Each row is a point. The last column is the point's height on a tilted bowl or saddle (a function of degree 2), plus a little noise. Along how many of its main directions does it bend up, bend down or stay straight?

Points:
[[-45.5  -4.2 -39.4]
 [  3.0  -8.2  -4.1]
 [-24.0  18.0 -26.3]
 [  7.6 -43.6   2.3]
 [-15.0 -17.0 -17.4]
 [  6.5 -16.6  -1.2]
 [-22.9  12.7 -25.3]
 [ -7.0  28.3  -8.1]
 [ -0.4  19.0  -3.5]
 [-37.6  12.6 -37.1]]
Directions: 1 up, 0 down, 1 straight

Points, 15 rows:
[[ 39.1  -6.4   5.0 -34.2]
 [-24.9  -5.8 -37.7  23.8]
 [-13.8 -26.2  -9.4   1.8]
 [ -9.0  29.2   9.5   6.0]
 [ 28.8 -22.0   7.8 -28.2]
 [ -0.7 -30.8 -19.7   4.5]
 [ -6.2  48.9 -11.6  43.8]
 [ -2.2  34.1 -19.0  21.0]
 [-15.1 -32.6 -16.7  15.6]
 [  8.8  -7.0  10.4 -22.5]
 [-12.0  -6.1 -27.1   0.9]
 [-30.4  -1.2  30.6  10.8]
 [-36.5  -3.7   1.7  -4.4]
 [ -5.1 -36.9 -19.6  16.0]
 [ 21.5 -18.7   1.4 -30.1]]
Directions: 2 up, 0 down, 1 straight

Points:
[[ 27.3   4.4   8.3  37.9 -22.1]
 [ -8.9  -2.9  31.0   3.6 -14.2]
 [  4.0 -15.9  29.1  -9.2 -20.1]
 [ 20.2   9.1  -9.5  28.0 -14.0]
 [ 24.8   5.6 -14.1 -17.0  20.2]
 [ 13.4 -14.2   6.5 -11.9   0.2]
 [ -8.2   4.6 -12.5   1.6  13.9]
 [  4.4 -18.6 -20.2   2.7  16.0]
 [ 32.6  27.3   0.6 -47.1  31.0]
 [-26.6  40.6   3.7  21.0  13.0]
 [ -4.1  13.2  32.5   3.7  -4.9]
 [ 10.9 -31.2  -7.8  19.2  -2.8]
 [  1.9  10.8   4.9 -42.7  21.4]
 [ 15.6  20.3 -10.6   6.4   1.0]
 [-15.0  40.5   3.9 -37.6  46.9]
 [-29.1  25.2 -52.5   8.6  53.4]
 [ 36.5  -8.6 -35.3  18.7  24.7]
 [ 20.6   8.0  29.5 -44.9   5.6]
 [  2.4   2.2   1.4  30.9 -17.1]
 [-35.4   5.4  27.2  21.2  -7.0]
 [ -7.8  -8.7   8.6 -23.5   2.7]]
Directions: 2 up, 1 down, 1 straight

Points, 24 rows:
[[-54.2   2.0  25.9 -16.5  11.0]
 [-24.9  39.5 -11.1 -19.8  32.5]
 [  8.0   8.0  15.8  23.1 -19.7]
 [  3.2   1.2  16.6  18.9 -17.2]
 [ -1.7 -34.4 -12.0   5.2   6.8]
 [ 11.0  41.8  43.4  -4.6 -32.9]
 [-15.8 -17.1 -16.9  56.7   3.8]
 [ 16.4  35.3  10.9  -3.5   1.5]
 [ 36.1  -2.8   2.3 -16.6  10.5]
 [ -1.9  10.6  -1.6  -4.4   8.0]
 [-31.9  -7.7  -0.2  -2.1   7.5]
 [ 29.0  31.0 -15.8  28.4  19.0]
 [ 13.5  20.7   8.9 -26.9  26.2]
 [ 19.4  -6.7  15.6  24.6 -14.8]
 [ 14.1  -5.6   4.4  25.5  -9.9]
 [-18.6  -4.9 -13.8  15.8   1.7]
 [ 25.3 -21.1  -8.3 -26.7  20.6]
 [ 31.8   0.6  25.6 -37.3  18.5]
 [  1.9  14.9 -35.6  -6.4  46.9]
 [-31.7  10.4 -26.2  -1.4  21.4]
 [ 14.4 -15.7  14.9 -12.9   3.0]
 [  2.3  -9.2  29.8 -53.3  49.6]
 [ 15.2  10.7   4.1  35.8 -12.4]
 [ -8.7  10.3  31.5   6.5 -23.3]]
Directions: 2 up, 1 down, 1 straight

Points, 46 rows:
[[-43.0  11.3  13.3  -6.6 -15.6  42.7  40.9]
 [  8.0   7.9   3.7  20.2   4.3  -4.4 -17.9]
 [ 12.3   8.3  -5.8  -1.8  25.5 -26.2 -28.1]
 [ 13.0 -22.9  11.0  -5.3   0.0  14.7  -0.8]
 [-18.4 -26.3  16.4   7.8  10.9 -21.2 -19.5]
 [ 12.6  49.7  46.9 -28.2   0.3  22.0  31.9]
 [ 24.2 -10.8 -36.9  26.3 -35.2  -5.8  18.8]
 [-31.3   1.4 -32.3 -47.1  16.8   8.1  22.5]
 [-10.4 -23.8  -1.2 -18.3 -18.9 -21.4  10.6]
 [ 23.1  -3.8   2.8  14.6 -37.1 -24.5  -0.1]
 [-13.8 -30.5  19.6 -11.2 -15.8  -3.7   8.6]
 [ 17.2 -11.8   2.5  21.5  -1.5  -0.7 -18.8]
 [ -6.2  28.6 -17.6  20.9  -2.0 -15.4  -6.8]
 [ 23.7   0.6 -39.6  12.1  -6.9   0.4  -5.0]
 [-49.0 -48.1  -0.2 -27.5 -12.9 -10.6  40.8]
 [ -9.6   3.1  33.6  49.6  15.2 -17.3 -22.8]
 [ 22.7 -22.3 -15.3   6.2  -2.4 -28.2 -20.7]
 [ 15.1 -45.5  32.6  46.8   5.3  -8.2 -37.2]
 [-33.7   6.0  -5.0  -9.7  27.6   2.4  -3.1]
 [ 27.9  25.2 -16.7 -44.8 -11.1   9.3   6.4]
 [ 18.4   3.1 -17.3 -18.7 -18.9  12.2  14.0]
 [ -5.5 -15.2 -23.4  -5.9 -33.7   4.9  26.2]
 [-22.4  -4.4 -12.3 -41.9  -7.5  -6.6  32.9]
 [-11.5   1.7   2.4 -13.6 -30.1 -42.2  18.2]
 [-14.2  37.1  -5.7  -7.4  17.6 -17.6  -2.4]
 [ -1.0  -9.3  23.4  26.1  -7.5   2.8 -11.1]
 [  5.9 -33.1   3.6  -0.6   4.4  17.1   1.3]
 [  0.3  38.3  -1.9  38.8   6.5  38.1   1.7]
 [ 27.2 -23.4   6.0 -10.8  14.4  -9.3 -25.0]
 [  9.5  -6.6 -11.1   2.2  -0.7  -9.5 -14.0]
 [ 16.0  38.3   9.6 -17.2 -26.4 -16.7  20.7]
 [  7.9 -42.8  38.1   3.2  16.2   2.5 -12.7]
 [  2.5  19.3   4.7  14.6  -8.9 -16.7  -6.1]
 [-54.3   2.0   3.6   0.5  -5.6 -26.5  12.4]
 [ -0.1  54.5 -33.5   1.2  21.4  -7.0 -16.9]
 [-22.0  -9.7 -38.2 -32.3   8.0  -6.5  16.1]
 [ 17.1  -6.7   4.6  -7.5   7.0 -37.3 -29.5]
 [-43.9   9.8 -12.8  -6.6 -11.7  11.1  14.0]
 [ -8.0  31.3  33.9 -49.9 -28.8 -13.9  56.2]
 [-12.6 -43.7 -10.0 -20.1  15.3 -23.8   4.6]
 [  9.5 -10.1   3.7 -23.1 -13.4 -18.4  -1.4]
 [-11.4  -9.7 -14.2  31.7  22.6 -10.0 -29.7]
 [-36.7  13.4  18.2  16.8  -6.1 -25.2   2.3]
 [-13.4   7.3  -5.7 -24.0  -5.6  13.6  15.4]
 [-21.9 -23.9 -30.2 -41.3  44.0  16.5  20.1]
 [-14.9  -5.0  41.0  -2.5 -25.0  22.4  37.7]]
Directions: 4 up, 2 down, 0 straight
